Each point is reached from the start by the listed moves, each made once or not at all, plus a little noise. Is the number of moves made odd or even? Then give how often each move was made.

Moves:
(1): [-0.267, -0.132]
(2): [0.102, -0.219]
Start: [-0.032, -0.003]
Points:
[-0.198, -0.355] => even (1, 1)
[-0.028, -0.015] => even (0, 0)

Moves:
(1): [0.197, -0.118, 0.155, -0.206]
(2): [-0.008, 0.172, -0.047, -0.031]
(3): [-0.370, -0.155, 0.156, -0.142]
Start: [0.091, 0.004, 0.028, -0.013]
Points:
[0.069, 0.171, -0.019, -0.058] => odd (0, 1, 0)
[-0.099, -0.258, 0.343, -0.351] => even (1, 0, 1)
[-0.283, -0.157, 0.172, -0.150] => odd (0, 0, 1)

Moves:
(1): [0.150, -0.247, -0.029, 0.028, 0.154, -0.212, -0.149, -0.330]
(2): [0.063, 0.040, 0.079, -0.027, -0.036, 0.072, 0.022, 0.019]
(3): [0.088, 0.076, -0.025, -0.043, -0.049, -0.115, -0.031, -0.061]
(4): [0.017, -0.035, -0.010, 0.109, -0.041, 0.009, -0.051, -0.101]
(5): [-0.080, 0.132, 0.110, -0.042, 0.024, 0.006, -0.010, -0.074]
(6): [-0.073, -0.232, -0.239, -0.020, -0.104, 0.242, 0.170, -0.099]
Start: [0.213, 0.009, 0.007, -0.012, 0.176, 0.170, -0.162, -0.165]
Points:
[0.239, -0.136, -0.265, -0.067, 0.021, 0.297, -0.002, -0.328] => even (0, 0, 1, 0, 0, 1)
[0.457, -0.033, 0.141, 0.012, 0.261, -0.068, -0.362, -0.710] => odd (1, 1, 1, 1, 1, 0)
[0.253, -0.162, -0.245, 0.032, -0.003, 0.309, -0.075, -0.420] => odd (0, 0, 1, 1, 0, 1)

Moves:
(1): [-0.057, -0.243, 0.208, -0.018, 0.056, 0.060, 0.142, -0.048, 0.057, -0.023, 0.001]
(2): [-0.140, -0.036, 0.213, 0.168, -0.159, 0.083, -0.226, -0.176, 0.087, -0.158, 0.372]
(3): [0.029, -0.124, 0.129, -0.257, 0.040, -0.134, 0.018, -0.076, -0.062, -0.103, 0.016]
(4): [0.031, 0.082, -0.073, 0.101, -0.066, -0.102, 0.066, -0.043, 0.093, -0.059, -0.100]
(5): [0.020, 0.060, -0.311, 0.060, 0.017, -0.079, -0.111, 0.046, 0.314, 0.059, -0.022]
(6): [-0.059, 0.009, -0.103, -0.102, -0.128, -0.053, -0.033, -0.056, 0.129, -0.093, 0.056]
(7): [-0.119, 0.094, -0.140, -0.048, 0.154, -0.067, 0.103, -0.008, 0.010, -0.087, -0.158]
(8): [0.067, -0.090, -0.003, -0.005, -0.076, 0.020, -0.001, -0.051, 0.001, -0.096, 0.102]
Start: [-0.083, 0.170, 0.094, 0.031, -0.108, -0.097, 0.019, 0.005, 0.066, -0.068, -0.100]
Points:
[-0.312, 0.300, 0.108, 0.271, -0.191, -0.159, -0.029, -0.220, 0.243, -0.366, 0.042] => odd (0, 1, 0, 1, 0, 0, 1, 0)
[-0.051, 0.226, -0.228, 0.091, -0.110, -0.157, -0.095, 0.037, 0.369, -0.006, -0.117] => odd (0, 0, 0, 0, 1, 0, 0, 0)
[-0.279, 0.296, -0.305, 0.224, -0.363, -0.299, -0.177, -0.278, 0.685, -0.491, 0.124] => even (0, 1, 0, 1, 1, 1, 1, 1)
[-0.327, 0.191, 0.100, -0.128, -0.276, -0.349, -0.044, -0.357, 0.341, -0.583, 0.089] => odd (0, 1, 1, 1, 0, 1, 1, 0)

Moves:
(1): [-0.193, 0.028, -0.066, -0.260, -0.209, -0.142, 0.082, -0.107, 0.009, -0.136, 0.153, 0.023]
(2): [0.055, -0.032, 0.085, -0.178, -0.141, 0.046, 0.122, 0.108, -0.165, -0.015, -0.059, 0.205]
(3): [-0.032, -0.170, 0.104, -0.112, 0.115, 0.209, -0.151, 0.037, -0.079, -0.030, 0.017, -0.185]
(4): [-0.154, -0.012, 0.072, 0.044, -0.145, 0.035, 0.055, -0.033, -0.123, 0.013, -0.016, -0.147]
(5): [0.073, 0.173, -0.137, -0.012, 0.041, 0.103, -0.036, 0.025, 0.038, -0.024, 0.009, 0.049]
(6): [0.088, -0.337, -0.048, -0.017, -0.043, -0.053, 0.036, 0.073, -0.147, 0.194, -0.088, -0.022]
(7): [0.197, -0.019, -0.055, -0.205, -0.019, 0.048, 0.220, -0.095, -0.095, 0.086, -0.123, -0.073]
(8): [-0.063, 0.020, 0.098, 0.004, 0.103, -0.039, 0.017, 0.047, -0.044, -0.009, 0.112, -0.001]
(9): [0.178, -0.111, -0.104, 0.114, 0.053, -0.068, 0.006, -0.209, -0.169, -0.254, 0.010, 0.019]
(10): [-0.187, 0.010, -0.021, 0.035, 0.036, -0.039, -0.134, -0.024, -0.171, -0.136, -0.080, 0.183]
(11): [-0.226, 0.008, -0.142, 0.071, 0.014, 0.182, -0.040, 0.030, 0.164, -0.004, -0.045, 0.010]
Start: [0.063, 0.034, 0.011, 0.068, 0.062, 0.197, -0.019, 0.008, -0.002, -0.008, -0.021, -0.020]
Points:
[-0.136, -0.579, -0.125, -0.294, -0.090, 0.370, 0.195, -0.243, -0.466, -0.143, 0.000, -0.406] => even (1, 0, 1, 1, 0, 1, 1, 1, 1, 0, 1)
[-0.135, -0.180, 0.379, -0.169, -0.007, 0.438, 0.024, 0.149, -0.413, -0.044, 0.023, -0.144] => even (0, 1, 1, 1, 0, 0, 0, 1, 0, 0, 0)
[-0.206, -0.103, -0.223, 0.017, 0.059, 0.436, 0.117, 0.041, -0.368, 0.116, -0.249, -0.031] => odd (0, 0, 0, 1, 1, 1, 1, 1, 0, 1, 1)
[0.014, -0.310, 0.031, -0.094, -0.079, 0.145, 0.001, 0.165, -0.501, 0.019, -0.242, 0.342] => odd (0, 1, 0, 0, 0, 1, 0, 0, 0, 1, 0)
[-0.181, 0.155, -0.163, -0.160, -0.160, 0.562, 0.179, 0.040, -0.354, -0.088, -0.336, 0.191] => even (0, 1, 0, 1, 1, 0, 1, 0, 0, 1, 1)
[-0.366, -0.114, 0.263, 0.039, 0.168, 0.337, -0.244, 0.025, -0.457, -0.185, 0.025, -0.165] => even (0, 0, 1, 1, 0, 0, 0, 1, 0, 1, 0)
[0.331, -0.389, -0.153, -0.119, 0.373, 0.350, -0.060, -0.152, -0.682, -0.207, -0.175, -0.064] => odd (0, 0, 1, 0, 1, 1, 1, 1, 1, 1, 0)

Moves:
(1): [0.013, 0.016, 0.105, 0.017, -0.130, 0.008, 0.004, 0.069, 0.021, 0.000, -0.081, 0.005, 0.034]
(2): [-0.002, -0.020, -0.003, -0.080, 0.128, -0.055, 0.006, -0.226, 0.125, 0.101, -0.033, -0.036, 0.042]
(3): [-0.093, -0.136, -0.042, -0.001, 0.117, 0.085, 0.060, 0.091, 0.108, 0.144, -0.052, 0.030, 0.122]
(4): [0.114, 0.216, 0.091, -0.084, 0.048, -0.023, -0.054, 0.008, -0.028, 0.005, -0.096, -0.080, 0.001]
(5): [-0.138, -0.089, -0.088, -0.181, -0.074, 0.098, -0.012, 0.061, 0.026, 0.067, -0.133, 0.019, 0.120]
(6): [0.130, 0.054, 0.162, 0.001, -0.167, 0.065, -0.081, -0.009, -0.131, -0.270, -0.138, 0.172, 0.101]
(7): [0.010, 0.169, 0.036, 0.020, -0.002, 0.118, 0.040, -0.157, -0.047, 0.023, -0.068, 0.048, -0.103]
(8): [0.174, 0.061, 0.044, 0.029, -0.101, -0.181, -0.004, 0.138, -0.121, -0.018, -0.021, 0.045, 0.089]
(9): [0.044, -0.181, -0.019, 0.080, 0.116, -0.031, -0.059, 0.079, 0.092, -0.128, -0.145, 0.100, -0.021]
(10): [0.114, -0.144, 0.048, -0.103, 0.136, 0.122, 0.124, 0.048, 0.063, 0.164, -0.060, 0.015, -0.025]
(11): [0.179, -0.143, -0.067, 0.065, -0.044, 0.156, -0.068, 0.245, 0.113, -0.056, -0.074, 0.174, 0.101]
(12): [-0.018, 0.120, -0.026, 0.024, -0.019, 0.038, 0.096, -0.163, -0.041, -0.032, 0.036, -0.132, -0.042]
Start: [0.050, 0.012, 0.051, 0.051, -0.051, -0.065, 0.013, -0.042, 0.084, 0.062, -0.057, -0.004, -0.086]
Points:
[0.435, -0.216, 0.140, -0.300, 0.015, 0.165, 0.057, 0.387, 0.380, 0.480, -0.608, 0.139, 0.400] => even (1, 1, 1, 1, 1, 0, 0, 1, 0, 1, 1, 0)
[0.157, -0.182, -0.049, -0.103, -0.182, 0.078, 0.113, 0.159, 0.345, 0.257, -0.416, 0.109, 0.392] => odd (1, 1, 1, 0, 1, 0, 0, 1, 0, 0, 1, 1)
[0.464, -0.193, 0.051, 0.054, 0.197, -0.119, -0.103, 0.278, 0.372, 0.109, -0.480, 0.227, 0.257] => even (0, 1, 1, 1, 0, 0, 0, 1, 1, 0, 1, 0)
[0.365, -0.155, 0.269, -0.080, -0.294, 0.048, 0.072, 0.175, -0.006, -0.157, -0.614, 0.212, 0.176] => odd (1, 0, 0, 0, 1, 1, 0, 1, 1, 1, 0, 1)
[0.338, -0.002, 0.435, -0.138, -0.046, 0.200, 0.081, 0.175, 0.125, 0.111, -0.483, 0.138, 0.154] => odd (1, 0, 1, 1, 0, 1, 0, 0, 0, 1, 0, 0)
[0.509, 0.158, 0.441, 0.019, -0.145, -0.267, -0.165, 0.042, 0.031, -0.258, -0.567, 0.225, 0.160] => even (1, 1, 0, 1, 0, 1, 0, 1, 1, 0, 0, 0)
[0.195, 0.334, 0.340, 0.026, -0.262, 0.123, 0.065, -0.516, -0.009, -0.093, -0.353, 0.072, -0.052] => odd (1, 1, 0, 0, 0, 1, 1, 0, 0, 0, 0, 1)
[0.222, 0.140, 0.165, -0.210, -0.155, 0.088, 0.276, -0.263, 0.108, 0.369, -0.440, -0.037, 0.031] => odd (1, 1, 0, 0, 1, 0, 1, 1, 0, 1, 0, 1)

Moves:
(1): [0.127, -0.076, -0.084, 0.167, 0.121, 0.054, -0.091, -0.015, -0.044, 0.143, 0.130, 0.021, -0.027, -0.006, 0.010, -0.057, 0.137, 0.284, -0.084, -0.024, 0.124]
(2): [-0.009, 0.020, -0.022, 0.050, -0.230, 0.065, -0.077, 0.111, -0.185, -0.006, -0.019, 0.041, -0.039, 0.033, 0.089, 0.218, 0.229, 0.154, -0.058, -0.171, -0.181]
(3): [-0.137, 0.005, 0.339, -0.024, 0.012, 0.012, 0.123, -0.241, 0.018, -0.100, 0.063, 0.168, 0.035, 0.018, -0.026, 0.031, 0.091, 0.018, 0.090, -0.172, 0.036]
(4): [-0.016, 0.044, -0.002, 0.050, -0.037, -0.066, 0.007, -0.002, 0.023, -0.075, 0.074, -0.011, 0.030, 0.156, -0.112, 0.049, -0.038, -0.259, -0.035, 0.046, -0.012]
(5): [0.117, 0.068, -0.019, -0.005, -0.097, -0.067, 0.138, -0.019, 0.188, -0.043, -0.028, -0.132, 0.009, -0.080, -0.131, -0.051, 0.023, -0.009, 0.137, -0.026, 0.105]
(6): [-0.045, 0.028, 0.103, 0.010, 0.055, -0.015, -0.070, 0.110, 0.067, 0.080, -0.027, 0.087, -0.016, -0.029, -0.128, 0.011, 0.007, -0.023, -0.007, 0.000, 0.033]
(7): [-0.005, 0.071, 0.052, -0.015, -0.053, 0.059, 0.043, -0.020, -0.145, 0.023, 0.017, 0.059, 0.047, 0.047, 0.066, -0.007, 0.078, -0.059, 0.008, 0.010, 0.083]
(8): [0.006, -0.029, 0.089, -0.067, -0.053, -0.129, 0.026, 0.133, 0.172, -0.262, -0.124, -0.028, -0.086, 0.169, -0.251, -0.049, -0.134, -0.237, 0.163, 0.026, 0.100]
(9): [0.100, -0.120, 0.061, 0.052, 0.081, 0.030, 0.003, -0.163, 0.036, 0.123, 0.050, -0.096, -0.033, 0.010, -0.004, 0.101, -0.054, 0.036, 0.084, 0.051, 0.080]
(10): [-0.072, -0.151, -0.039, -0.044, -0.045, 0.004, -0.053, 0.222, -0.062, 0.224, 0.178, -0.082, -0.057, -0.048, -0.078, -0.112, 0.041, 0.174, -0.023, -0.108, -0.170]
(11): [-0.062, 0.139, 0.114, -0.050, -0.098, 0.047, 0.022, 0.185, 0.041, -0.035, 0.099, -0.094, 0.027, -0.006, -0.153, -0.050, 0.019, 0.225, 0.181, 0.020, -0.019]
(12): [0.090, 0.075, 0.081, -0.067, -0.171, -0.011, -0.017, -0.159, -0.015, -0.010, 0.022, -0.037, 0.040, 0.017, 0.054, 0.072, 0.020, 0.044, -0.154, 0.080, 0.010]
(13): [0.074, 0.063, -0.056, -0.037, -0.066, -0.154, 0.129, 0.196, 0.078, 0.084, 0.202, -0.056, -0.058, 0.140, -0.040, -0.046, 0.043, 0.185, 0.281, -0.032, -0.096]
(14): [0.025, 0.047, -0.095, 0.101, 0.022, 0.106, 0.006, 0.205, -0.033, 0.020, -0.179, -0.148, -0.051, 0.097, 0.099, -0.023, -0.051, 0.097, -0.167, -0.079, 0.019]
(15): [-0.014, 0.082, 0.101, -0.011, -0.005, -0.030, 0.007, 0.120, -0.101, -0.090, 0.079, 0.009, -0.060, -0.062, 0.089, -0.011, 0.052, -0.053, -0.071, -0.012, -0.077]
(16): [-0.006, -0.143, 0.172, -0.124, 0.106, 0.015, 0.093, -0.188, 0.018, -0.001, -0.039, 0.078, 0.134, -0.063, -0.065, -0.049, -0.009, 0.045, -0.007, -0.030, -0.157]
(17): [0.025, 0.071, -0.046, 0.068, 0.100, -0.054, -0.077, -0.157, -0.113, 0.022, -0.250, -0.001, -0.017, -0.015, 0.104, 0.004, 0.000, -0.083, -0.111, 0.054, 0.048]
(18): [0.083, 0.003, 0.006, 0.131, -0.192, 0.019, -0.018, 0.129, -0.122, 0.032, -0.129, 0.065, 0.026, -0.127, -0.028, -0.092, -0.068, 0.160, -0.072, -0.011, -0.010]
Start: [-0.152, 0.111, -0.302, 0.049, -0.030, 0.252, -0.094, -0.126, -0.041, -0.152, -0.088, -0.126, -0.037, -0.015, 0.015, -0.032, 0.136, -0.031, -0.066, 0.124, -0.112]
Points:
[0.013, 0.304, -0.132, 0.109, -0.336, 0.119, 0.059, 0.300, -0.340, 0.091, 0.349, -0.288, -0.046, 0.083, -0.193, -0.144, 0.701, 0.580, 0.136, -0.147, -0.465] => odd (1, 1, 0, 1, 1, 0, 1, 0, 0, 1, 1, 0, 1, 0, 1, 1, 1, 0)
[0.125, 0.220, -0.442, 0.272, -0.473, 0.186, -0.132, 0.507, -0.018, 0.252, 0.270, -0.430, -0.204, 0.269, -0.209, 0.033, 0.551, 0.609, -0.178, -0.197, -0.266] => odd (1, 1, 0, 1, 1, 1, 0, 0, 0, 1, 0, 1, 1, 1, 0, 0, 0, 0)
[-0.154, 0.120, -0.044, 0.420, -0.393, 0.539, -0.156, 0.387, -0.701, 0.094, 0.043, 0.001, -0.169, -0.056, 0.232, -0.086, 0.642, 0.746, -0.438, -0.425, -0.304] => even (1, 1, 1, 0, 0, 0, 1, 0, 0, 1, 0, 0, 0, 1, 1, 0, 0, 1)
[0.373, 0.114, -0.390, 0.396, -0.221, 0.177, -0.161, 0.204, -0.058, 0.532, -0.112, -0.505, -0.234, -0.061, -0.133, -0.223, 0.232, 0.839, -0.183, 0.024, 0.056] => even (1, 0, 0, 0, 1, 1, 0, 0, 1, 1, 0, 1, 1, 1, 0, 0, 1, 1)
[0.196, 0.559, -0.121, 0.074, -0.397, 0.011, 0.188, 0.072, 0.188, -0.301, -0.206, -0.678, -0.130, 0.504, -0.350, -0.054, 0.036, -0.098, 0.314, 0.274, 0.195] => even (0, 0, 0, 1, 1, 0, 1, 1, 1, 0, 1, 1, 1, 1, 0, 0, 1, 0)
[-0.205, 0.279, 0.154, -0.128, -0.588, 0.315, -0.024, 0.489, -0.340, -0.378, 0.009, -0.340, -0.057, 0.314, -0.248, 0.002, 0.341, 0.111, -0.225, -0.104, -0.525] => even (0, 1, 0, 1, 0, 0, 1, 1, 0, 1, 1, 1, 0, 1, 1, 1, 0, 0)
